Each row of a before or after table is a point. The points were changed in one or more steps. Then noise was added and the rows were shuffled. The steps act on columns, c1 being the first. Name the steps. A step turns or swaps two columns, mirrors them in a line or flattens them onto one, adds a multiple of one to another, or multiplies or shifts one. Angles are multiples of 10 degrees, from the lower column toward the higher: turns from -170 to 170, lines from 10 to 170 but not 90. Use the fewest steps. Two steps may share a column if one is a turn and the other turns, adds or multiplies; they go together, in the order done. Otherwise the lowest column goes first.
(in the rows, 100 means zero)

Before:
|  47 | 146 |
|  84 |  92 |
|  78 | 105 |
|  84 | 124 |
| 106 |  93 |
| 123 | 117 |
| 144 | 195 |
|  72 |  91 |
|  59 | 190 |
|  96 | 126 |
|  67 | 104 |
| 111 |  95 |
After, 12 rows:
| 122 |  45 |
|  88 |  35 |
| 141 | 130 |
| 103 |  67 |
|  57 | 137 |
|  93 |  32 |
|  77 |  56 |
| 153 |  84 |
| 117 |  33 |
| 128 |  31 |
| 117 |  64 |
| 133 |  44 |
Steps: multiply c1 by -1; shift c2 by -60

Before:
|  91 |  82 |  67 |
| 112 |  70 | 105 |
| 114 | 135 | 124 |
|  73 |  55 |  97 |
| 112 |  92 |  95 |
|  73 | 143 | 195 |
| 115 | 127 | 151 |
|  98 |  84 |  68 |
| 116 |  81 |  85 |
After, 9 rows:
| 120 |  82 |  67 |
|  60 | 134 | 123 |
| 157 |  70 | 105 |
| 142 |  81 |  85 |
| 140 |  55 |  96 |
| 122 |  83 |  67 |
|  75 | 127 | 149 |
|   8 | 143 | 196 |
| 123 |  91 |  95 |
Steps: add -1.5 times c2 to c1

Before:
| 129 |  46 | 110 | 123 |
|  94 | 123 |  77 | 129 |
|  48 |  80 |  85 | 181 |
|  59 |  33 |  71 |  80 |
| 103 | 109 | 127 |  47 |
| 108 | 100 | 131 | 125 |
|  97 | 134 | 176 | 162 |
|  94 |   5 |  80 | 127 |
| 151 |  98 |  89 |  93 |
After, 9 rows:
| 147 | 117 |  90 | 104 |
| 127 |   9 |  72 | 109 |
|  58 |  64 |  62 | 113 |
|  85 | 129 | 147 |  84 |
|  86 | 122 |  72 | 110 |
| 147 |  60 | 101 | 100 |
| 104 | 108 | 140 |  85 |
| 107 | 103 | 119 |  95 |
|  85 |  24 |  82 | 107 |
Steps: turn c1 and c2 by 20 degrees; flatten c3 and c4 onto the line at 160 degrees

Before:
| 117 |  88 |  93 | 107 | 102 |  94 |
| 108 |  96 | 119 |  93 |  97 | 113 |
|  94 |  80 |  97 |  82 |  79 |  75 |
|  87 |  85 | 110 |  79 |  92 |  99 |
|  90 |  90 |  95 |  85 | 104 | 107 |
|  88 |  90 | 112 | 108 | 100 |  76 |
| 138 | 100 |  91 |  90 | 111 |  73 |
|  82 | 108 | 109 |  39 |  96 |  97 |
|  82 | 131 | 135 | 110 |  61 | 111 |
| 117 |  92 | 118 |  94 | 109 |  95 |
|  92 | 120 | 101 |  89 |  82 | 121 |
|  79 |  82 | 122 | 101 |  96 |  79 |
After:
|  90 | 103 |  93 | 115 |  90 | 108 |
| 118 | 107 |  93 |  93 | 104 | 105 |
| 116 |  84 | 103 | 106 |  96 | 122 |
| 137 | 109 |  97 | 109 | 117 | 135 |
|  79 |  78 | 102 | 100 | 123 |  98 |
|  88 |  89 |  99 | 120 | 107 |  80 |
|  93 | 100 | 108 | 110 |  94 |  50 |
| 107 |  82 | 104 | 107 |  89 |  90 |
|  81 |  93 | 107 | 161 | 106 |  91 |
|  89 |  87 | 102 |  94 | 123 | 109 |
|  83 |  71 | 124 |  91 | 122 |   4 |
|  94 | 100 |  91 | 117 | 142 |  58 |
Steps: multiply c2 by 0.4; turn c2 and c3 by 70 degrees; multiply c4 by -1; multiply c5 by 2.5; turn c5 and c6 by 110 degrees

Before, 8 rows:
| 146 |  96 |  73 | 120 | 168 |  87 |  88 | 177 |
|  43 |  65 |  78 | 116 | 139 |  67 |  87 | 195 |
| 132 |  69 | 134 | 169 | 119 |  94 | 121 | 140 |
| 123 |  26 |  65 |  96 | 174 |  60 |  70 | 126 |
|  52 |  86 | 116 |  71 |  22 | 142 |  86 |  68 |
|  53 | 155 | 128 |  61 | 100 |  56 |  75 | 126 |
| 123 | 136 |   5 | 112 | 122 |  20 |  88 | 101 |
| 141 |  81 |  94 |  76 | 164 |  71 | 145 | 137 |
After, 8 rows:
|  92 | 161 |  61 |  80 | 178 |  39 | 142 | 111 |
| 111 | 127 |  51 | 118 | 163 | 100 | 159 |  59 |
|  49 | 149 | 133 | 107 | 143 |  75 | 174 |  47 |
|  41 | 166 |  16 |  84 | 124 | 160 | 107 | 109 |
|  90 | 114 | 151 |  48 |  99 | 157 | 137 | 105 |
|  79 |  59 | 147 |  90 |  26 |  71 |  82 | 131 |
| 149 | 139 | 100 | 162 | 114 |  82 | 118 |  62 |
| 123 | 130 |  65 |  66 | 166 |  89 | 101 |  42 |
Steps: turn c1 and c3 by -50 degrees; turn c4 and c6 by -20 degrees; turn c2 and c6 by 110 degrees; turn c7 and c8 by -130 degrees

Before (13 x 9):
|  81 |  44 |  85 | 119 |  77 |  75 |  70 |  75 |  26 |
|  91 |  96 |  60 | 107 | 145 | 124 |  99 | 171 |  58 |
| 113 |  61 | 132 |  28 |  75 | 142 |  77 |  79 |  85 |
|  69 | 132 | 124 | 136 | 105 | 133 |  62 | 115 | 102 |
| 110 |  31 | 109 | 107 | 120 |  59 | 117 |  94 | 134 |
| 127 | 101 |  50 | 131 |  89 |  95 | 121 |  92 |  68 |
|  57 |  86 |  99 |  43 |  94 | 139 |  88 |  72 |  92 |
|  64 |  79 | 136 |  65 |  73 |  75 |  88 | 119 | 136 |
| 115 |  23 | 119 |  71 | 129 |  82 | 169 | 117 |  77 |
|  23 |  55 | 109 |  93 | 114 | 111 | 171 | 138 |  55 |
| 104 |  60 |  36 |  47 | 172 |  64 | 106 | 162 |  86 |
|  90 | 123 | 108 |  67 | 165 |  46 |  94 | 151 | 133 |
|  56 | 111 |  82 | 121 | 133 |  50 | 145 |  98 |  91 |
After, 13 rows:
|  94 | 115 |  36 | 104 |  75 | 122 |  96 | 180 |  55 |
|  93 | 142 | 162 |  69 | 101 |  46 | 110 | 181 | 130 |
| 112 |  41 | 136 | 109 | 106 |  82 | 173 | 132 | 123 |
| 109 |  81 |  91 |  26 | 101 | 142 | 116 |  67 |  66 |
|  71 | 106 |  58 |  45 | 120 | 136 | 117 |  75 |  84 |
|  76 |  99 | 163 |  65 |  67 |  75 | 106 |  92 | 126 |
| 106 |  51 | 149 | 116 | 117 |  57 | 112 | 112 | 148 |
|  47 |  74 | 100 | 129 |  81 | 109 | 166 | 136 | 104 |
|  78 | 150 |  93 | 113 |  93 | 132 |  49 | 112 |  77 |
|  88 |  65 | 106 | 100 | 101 |  75 |  63 |  65 |   4 |
| 118 | 121 |  54 | 138 |  98 |  95 | 101 |  86 |  84 |
| 102 |  79 |  71 |  56 |  97 |  66 | 130 | 192 |  88 |
|  67 | 128 | 130 | 143 | 124 |  52 | 128 | 124 | 124 |
Steps: multiply c1 by 0.7; shift c2 by 20; add -1 times c6 to c3; add 0.7 times c7 to c9; turn c4 and c7 by -30 degrees; turn c5 and c8 by 50 degrees

Before (10 x 11):
| 121 |   7 | 114 |  81 |  83 |  91 | 108 | 150 | 109 |  59 | 122 |
| 150 |  78 |  58 |  66 |  69 |  19 |  71 |  87 |  78 |  42 | 155 |
|  90 |  79 | 122 | 159 | 108 |  99 | 130 |  25 | 195 | 115 |  98 |
|  88 |  14 | 138 | 101 |  84 |  60 |  55 | 138 |  49 |  82 | 105 |
| 132 |  94 | 126 | 119 | 147 | 113 |  64 | 103 | 164 |  67 |  64 |
| 164 |  48 | 102 |  68 |  73 | 101 |  71 |  61 |  70 |  66 | 131 |
|  84 |  47 | 110 |  60 |  91 |  90 |  56 | 103 |  80 |  30 | 162 |
| 104 | 119 | 121 | 117 | 171 | 121 | 157 |  63 | 150 | 112 |  65 |
| 118 | 143 | 130 | 142 |  78 | 114 | 145 |  55 | 149 |  69 |  84 |
|  91 |  86 |  73 | 138 | 107 | 118 | 130 |  39 | 146 |  63 |  49 |
After:
| 150 |  85 | 117 |  50 |  90 | 129 |  57 |  23 | 145 |  28 |  64 |
|  91 |  90 | 150 | 152 | 122 |  37 | 122 |  84 |  81 | 135 |  49 |
| 163 |  65 |  82 |  61 |  89 |  66 |  62 |  82 | 123 |  60 |  79 |
|  90 |  42 |  39 |  98 |  67 | 154 |  63 |  84 | 113 |  90 |  85 |
|  87 |  86 | 142 | 159 | 122 |  35 | 121 |  59 |  12 | 108 | 114 |
| 117 | 130 | 109 | 147 | 150 |  55 | 104 |  91 |  45 | 106 |  65 |
| 119 |  33 |  93 |  74 | 115 | 151 |  88 | 115 |  84 |  66 |  67 |
|  83 |  60 |  80 |  42 |  67 | 106 |  71 |  94 | 108 |  18 |  55 |
| 105 | 115 | 118 | 129 | 113 |  56 | 192 |  98 |  50 | 137 | 100 |
| 133 |  95 | 122 | 129 |  47 |  96 | 121 | 115 |  33 | 121 |  57 |
Steps: multiply c2 by 0.7; turn c3 and c9 by -140 degrees; add -0.3 times c11 to c4; turn c10 and c11 by 70 degrees; mirror c5 and c7 in the line at 60 degrees; mirror c6 and c8 in the line at 60 degrees

Before (11 x 12):
| 111 | 121 | 149 |  80 | 138 |  52 | 100 |  80 | 133 | 114 | 101 | 119 |
|  87 |  99 | 126 |  73 | 152 |  76 | 109 |  57 | 111 | 113 |  67 | 102 |
| 123 | 110 | 127 | 103 |  78 |  86 | 104 |  67 | 107 | 107 |  84 | 113 |
|  70 | 125 | 144 |  74 |  98 |  87 |  96 |  77 |  85 | 132 | 146 | 103 |
| 127 |  92 | 122 |  79 |  85 |  86 | 111 |  69 | 115 |  82 | 145 |  94 |
|  93 | 122 |  64 | 106 | 106 | 109 | 125 | 111 | 127 | 114 |  89 | 111 |
| 134 | 105 | 101 |  92 |  99 | 102 | 110 |  53 |  51 | 104 | 132 | 148 |
|  89 |  80 |  47 | 111 |  92 |  82 |  97 | 102 | 143 | 112 |  75 | 132 |
|  74 | 127 |  57 | 145 |  98 |  86 |  92 |  92 | 129 | 104 | 109 |  91 |
| 127 | 115 | 139 |  59 | 156 |  85 |  70 |  54 | 112 | 142 |  79 |  95 |
|  94 |  94 |  69 | 143 | 110 |  90 | 118 |  98 | 122 | 143 | 102 |  93 |
After (11 x 12):
| 107 | 110 | 176 |  74 |  83 |  79 | 107 | 136 |  50 | 127 | 126 |  78 |
| 100 |  69 | 194 |  56 |  87 |  87 |  73 | 129 |  46 | 154 | 121 |  94 |
|  76 |  84 | 108 |  81 | 120 |  85 | 110 | 136 | 108 |  94 |  66 | 129 |
|  98 | 109 |  79 | 141 | 115 |  91 | 118 |  88 |  79 | 139 | 100 | 106 |
|  90 | 127 |  36 | 111 | 144 |  85 |  99 |  92 |  88 | 113 | 107 |  61 |
|  84 |  69 |  99 |  93 |  63 | 100 | 109 | 145 | 127 | 121 |  48 |  72 |
| 143 |  97 |  54 | 142 | 125 |  86 |  93 | 103 |  88 | 105 |  96 | 112 |
|  97 |  73 | 105 | 104 | 118 |  87 | 102 | 127 | 115 | 116 | 106 |  81 |
| 112 |  71 | 187 |  80 | 111 |  52 | 101 | 111 |  50 | 123 |  91 |  87 |
| 143 | 103 | 141 |  75 |  86 |  88 |  97 | 110 | 112 | 137 |  60 | 117 |
| 125 |  88 |  70 | 106 | 116 | 108 | 127 |  83 |  83 | 111 | 104 |  86 |
Steps: multiply c2 by 1.3; turn c1 and c2 by -130 degrees; add 1 times c5 to c3; turn c5 and c9 by -120 degrees; mirror c8 and c10 in the line at 100 degrees; turn c11 and c12 by 150 degrees

Before, 12 rows:
|  53 |  78 | 148 |  43 |  37 |  89 | 140 | 115 | 122 | 129 | 152 | 137 | 170 |  27 |
| 141 | 112 | 139 |  91 |  76 | 179 |  84 | 122 |  98 |  87 |  96 | 131 | 177 | 102 |
|  58 | 128 | 168 |  70 | 148 |  86 |  32 | 106 | 158 | 107 |  51 | 134 | 145 |  32 |
| 107 |  35 |  74 |  97 |  98 |  74 | 104 |  72 |  71 |  53 | 117 | 130 | 172 |  47 |
|  94 |  72 |  80 |  57 |  62 |  47 |  38 | 120 | 186 |  69 |  57 |  90 | 115 |  82 |
|  50 | 156 |  52 |  47 | 117 |  67 | 125 | 166 | 111 | 120 |  92 |  58 |  85 | 132 |
| 135 |  83 |  98 | 160 |  89 |  99 |  33 |  95 | 109 | 122 |  49 | 163 | 105 |  34 |
|  50 | 100 |  75 | 167 |  45 |  62 | 145 | 131 | 174 | 160 | 103 | 168 | 146 | 113 |
|  84 | 112 | 104 |  48 |  99 |  93 | 138 |  82 | 112 |  98 | 115 | 108 | 111 | 132 |
|  48 |  86 | 160 |  81 | 134 |  93 | 129 | 191 | 166 | 158 | 153 |  86 |  75 |  29 |
| 139 |  79 | 116 |  82 |  86 | 130 |  61 | 162 |  95 | 163 |  79 | 140 | 156 | 144 |
|  83 | 112 | 132 | 121 | 110 | 123 | 140 | 176 |  69 | 129 | 174 | 193 | 104 |  91 |
After (12 x 14):
|  59 |  77 |  38 | 119 |  92 | 166 | 131 |  97 | 112 |  16 |  46 |   8 | 116 |  75 |
| 133 |  77 | 136 | 152 | 136 | 170 |  84 | 187 | 164 | 111 | 153 | 121 |  72 |  70 |
|  61 | 153 | 125 | 132 |  74 | 122 | 103 | 123 | 102 | 119 |  95 |  64 | 178 | 177 |
| 133 |  84 |  26 |  92 |  45 |  79 |  21 | 132 | 175 |  30 | 107 |  63 | 145 |  65 |
| 119 | 111 | 149 |  86 | 104 |  71 |  68 |  83 | 118 | 120 | 118 | 109 | 109 | 106 |
| 145 | 138 | 131 |  33 | 120 |  61 |  96 | 165 | 111 |  53 |  93 | 153 |  85 |  77 |
| 112 | 119 |  90 | 138 | 108 | 117 |  21 | 173 |  67 | 178 | 171 |  41 | 105 | 116 |
| 106 |  25 |  88 |  74 |  92 | 139 |  79 |  72 |  71 | 173 | 110 |  72 | 173 |  64 |
| 134 |  73 | 171 | 128 |  40 | 165 |  44 | 116 | 123 | 133 | 149 |  98 | 167 |  65 |
|  39 |  98 | 120 | 113 |  83 |  69 | 117 | 162 | 100 |  19 |  76 |  43 | 161 | 144 |
| 113 |  43 | 124 |  68 |  64 |  96 | 160 | 125 | 185 |  66 |  53 |  74 | 117 |  51 |
| 135 | 120 | 148 | 159 | 150 | 157 | 139 | 102 | 163 |   7 |  51 |  31 | 141 |  64 |
Steps: turn c1 and c10 by 160 degrees; add 1.5 times c11 to c10; add 0.5 times c6 to c2; turn c6 and c14 by 70 degrees; turn c3 and c4 by 70 degrees; turn c7 and c12 by 150 degrees
